Every row gives one point. Examples show where two turns around zero, p and q, send a point. Write where each new point lands after one turn and then the other. Backwards means that the second turn is done in reverse. Each puzzle has new turns, and all numbers are rounded.

Turn p:
[21 50  1] -> [  0  53 -11]
[ 16 -27  -5] -> [ 21 -21 -11]
[-25  -3   9] -> [-16  -8  20]
[-20 -26 -34] -> [-22 -37 -19]
[13 22 15] -> [ 9 27  6]
[ -5 -15  14] -> [  7 -13  15]
Turn q:
[ 10   6 -23] -> [ 16  15 -13]
[-2 -8  8] -> [ -2 -10   5]
[-31  23  47] -> [-54   0  27]
[-12  -8  -8] -> [ -4  -8 -14]
[ 36 -13 -24] -> [45  4 -4]
Where do these land?
q, then p: [-12  -4 -12] -> [ -9  -7 -13]
q, then p: [-11  42   4] -> [-32  26  14]
q, then p: [26  8 34] -> [21 13 36]
q, then p backwards: [ 13 -40 -26] -> [ 32 -36  -8]
q, then p: [-17  -5  -1] -> [-11 -13  -3]

Turn p:
[ 20  18  -4 -14  -2 -34] -> [ 12  18 -10 -12   8 -36]
[  9  18   4   0 -53  -1] -> [ 12  30 -13 -18 -42   2]
[-25  -7   2   0  29 -29] -> [-27 -12  13  16  16 -28]
[15  1  8 17 27  8] -> [18 -4 17 17 21  6]
[-13 -17   1  16 -32  24] -> [ -6  -5  -7   8 -35  30]
[ -5 -40 -17 -17  -7  -9] -> [-12 -32 -33   1  -6  -7]
[  6  26  45 -21  43  36] -> [ 17 -13  60 -33  31  17]
[ -6   1 -40  17  -4   5] -> [-15  17 -27  19   9  17]
Turn q:
[ 21 -25 -16 -19 -38 -22] -> [ 25 -34  -5 -34 -24  -8]
[ 24 -31  14   2  14 -18] -> [ 29 -17  27  -1  17 -11]
[-26  28 -16  17  22  -7] -> [-24  12 -28  23  18 -11]
[-14  26  24 -21  14  21] -> [-26  39  12 -10   7   9]
[ -2 -19   7  44 -27 -14] -> [  8 -29   9  34 -29 -16]
[ 38  21 -12  11 -24  23] -> [ 34  22 -18   4 -32  17]
[-8 -5 -8  9 21 24] -> [-6  3 -2 17 17 25]
[-32   6   7 -43  17  -7] -> [-39   7   5 -34  24  -4]
Where do these land?
p, then q: [ 13 -89   2   6   4 -27] -> [ 36 -83  -1  25  -2   0]
q, then p backwards: [-15  28  -3  10 -17 -17] -> [-12  -5 -11   0 -21 -31]
q, then p: [ 23  34  -1   0 -13  37] -> [ 11  43  -5 -22  -4  27]
q, then p: [11 32 14 19 18  9] -> [ 7 40 16 11  9 -1]
p, then q: [ -7  -5  19 -17  -1 -13] -> [ -4 -14  13 -16  -2 -15]
p, then q: [ -6  17 -22 -16   7 -10] -> [-17   7 -17  -7  22  -7]
q, then p: [-18 -18  -8  -1   2  22] -> [-10 -17   7   3  -3  27]
